Every row gives one point. Examples show where two turns around zero, p and q, send a point. Where does a point land after both, in the order given? Backwards means that the second turn is done in reverse. Each puzzle has new turns, and all numbers are rounded.

Turn p:
[ 0.18 -0.29 -0.04] => [-0.26 -0.18 -0.13]
[-0.60  0.09 -0.05] => [-0.01  0.50  0.35]
[ 0.26  0.25 -0.01] => [ 0.28 -0.12 -0.19]
[-0.04 -0.24 -0.12] => [-0.26  0.04 -0.05]
[ 0.24 -0.29  0.16] => [-0.21 -0.35 -0.02]
[-0.04  0.48  0.06] => [0.47 0.11 0.04]
Turn q:
[-0.02 -0.24 -0.11] => [ 0.00 -0.24  0.11]
[ 0.03  0.42 -0.16] => [-0.08  0.16 -0.42]
[ 0.37  0.57 -0.04] => [ 0.25  0.33 -0.54]
[-0.09 -0.40  0.03] => [-0.01 -0.24  0.34]
[-0.27 -0.29  0.12] => [-0.18 -0.09  0.36]
[-0.01 -0.05  0.16] => [0.03 0.09 0.14]
Where do these land?
p, then q: [-0.32 -0.28  0.19] => [-0.20  0.32  0.27]
q, then p: [-0.10 -0.02 -0.12] => [-0.12  0.08  0.06]
q, then p backwards: [ 0.52 -0.21  0.03] => [0.16 0.49 0.23]
p, then q: [ 0.36  0.09 -0.23] => [ 0.02 -0.38 -0.21]
q, then p backwards: [-0.36  0.02  0.20] => [-0.32 -0.26 -0.02]
p, then q: [-0.09  0.41 -0.07] => [ 0.31  0.11 -0.27]

Turn p:
[-0.23  0.39 -0.36  0.13] => [-0.10  0.44  0.19 -0.33]
[-0.17  0.10  0.01 -0.34] => [ 0.25  0.08 -0.23 -0.19]
[-0.14 -0.25  0.38  0.37] => [-0.48 -0.24 -0.21  0.17]
[ 0.36 -0.11  0.19  0.11] => [-0.02 -0.36  0.18  0.17]
[ 0.18 -0.13 -0.23 -0.27] => [0.36 0.08 0.08 0.18]
Turn q:
[-0.24 -0.06 -0.14 -0.02] => [-0.10  0.18 -0.11  0.16]
[-0.06  0.10  0.19  0.11] => [ 0.22  0.09  0.07 -0.04]
[-0.21  0.00  0.05 -0.28] => [-0.19  0.24  0.17  0.04]
[ 0.98 -0.07  0.11  0.10] => [ 0.10 -0.90  0.13 -0.38]
[-0.26  0.19 -0.18  0.01] => [-0.05  0.30 -0.21 -0.04]
[-0.21 -0.17 -0.01  0.07] => [ 0.02  0.10 -0.03  0.26]
Where do these land?
q, then p: [0.02 0.41 0.36 0.03] => [ 0.39 -0.34  0.06 -0.18]
q, then p: [-0.12 -0.13  0.02 -0.14] => [-0.19 -0.02 -0.05 -0.11]
q, then p backwards: [ 0.19  0.29 -0.03  0.02] => [-0.09  0.28  0.13 -0.12]
q, then p: [-0.21  0.09 -0.26  0.11] => [ 0.02  0.28  0.20 -0.11]
p, then q: [-0.11 -0.39 -0.60 -0.24] => [ 0.42 -0.14 -0.34 -0.52]
p, then q backwards: [0.05 0.09 0.54 0.00] => [ 0.49 -0.04 -0.24  0.06]
q, then p: [ 0.19 -0.37 -0.03  0.23] => [-0.21  0.00  0.07  0.42]

Turn p:
[ 0.14  0.10 -0.02 -0.04 -0.34 -0.16] => [ 0.26  0.07 -0.11  0.12 -0.27 -0.06]
[-0.30  0.22  0.27 -0.13 -0.31  0.36] => [-0.34  0.04  0.23  0.44 -0.29 -0.07]
[-0.11  0.33  0.19  0.24 -0.01  0.34] => [-0.34  0.29  0.07  0.25 -0.05  0.25]
[-0.05 -0.33 -0.19  0.10  0.38 -0.24] => [ 0.15 -0.23 -0.06 -0.27  0.45  0.04]
[ 0.33 -0.18 -0.06 -0.23 -0.04 -0.04] => [ 0.13 -0.10 -0.05 -0.33 -0.22 -0.12]
[ 0.31 -0.36  0.30  0.20 -0.29 -0.30] => [ 0.52 -0.19  0.17 -0.10 -0.27  0.34]
[ 0.05 -0.02 -0.13 -0.33  0.36 -0.32] => [ 0.16  0.05  0.04 -0.32  0.28 -0.38]
[-0.36  0.23 -0.36  0.19  0.25  0.35] => [-0.51  0.07 -0.30  0.20  0.37  0.02]
Turn q:
[-0.13 -0.04 -0.44  0.23 -0.29 -0.15] => [-0.16  0.08  0.08  0.13 -0.54  0.14]
[ 0.13 -0.22  0.33  0.18  0.09  0.04] => [ 0.23 -0.23 -0.03  0.24  0.18 -0.14]
[-0.25 -0.02  0.30  0.15  0.25 -0.04] => [-0.17 -0.23 -0.23  0.13  0.19 -0.23]
[ 0.01  0.41  0.28 -0.47  0.26 -0.16] => [-0.21  0.26  0.05 -0.34  0.52 -0.24]
[-0.10 -0.14 -0.97 -0.01 -0.38  0.30] => [ 0.01  0.06  0.03 -0.30 -0.83  0.65]
[ 0.10  0.25  0.22 -0.10 -0.18  0.32] => [ 0.17  0.27 -0.19  0.03  0.28  0.22]
[ 0.25  0.15  0.25  0.09  0.08 -0.05] => [ 0.19  0.15 -0.02  0.10  0.19 -0.25]
[-0.11 -0.23 -0.04 -0.17 -0.12 -0.20] => [-0.18 -0.14  0.29  0.03 -0.01  0.11]
[ 0.11 -0.15  0.08  0.11  0.29 -0.07] => [ 0.13 -0.22  0.00 -0.02  0.02 -0.27]
Where do these land?
p, then q: [-0.02  0.10 -0.04  0.02  0.31  0.18] => [-0.26 -0.05 -0.16 -0.19  0.10 -0.02]
q, then p backwards: [-0.50  0.01 -0.18 -0.34 -0.20 -0.23] => [-0.04 -0.02  0.21  0.10  0.24  0.62]
q, then p: [ 0.24 -0.05 -0.21  0.32  0.53 -0.35] => [ 0.74 -0.11  0.05  0.03 -0.12 -0.19]
p, then q: [-0.08 -0.16 -0.24  0.02 -0.31  0.10] => [ 0.06 -0.17  0.11  0.12 -0.35  0.14]
q, then p: [ 0.49  0.27  0.55  0.08  0.24 -0.04] => [ 0.37  0.47 -0.07 -0.45  0.34  0.01]
q, then p backwards: [-0.28  0.32  0.18  0.06 -0.14  0.36] => [ 0.01  0.23 -0.37  0.41  0.06  0.10]
p, then q: [-0.16 -0.38  0.07  0.15 -0.14  0.04] => [ 0.24 -0.35 -0.01  0.14  0.00  0.14]
q, then p: [ 0.23 -0.11  0.19 -0.14 -0.17  0.36] => [-0.25  0.13 -0.06 -0.40 -0.09  0.16]
q, then p: [ 0.08 -0.01 -0.31 -0.17 -0.12 -0.42] => [ 0.08  0.10  0.41  0.32 -0.19 -0.06]
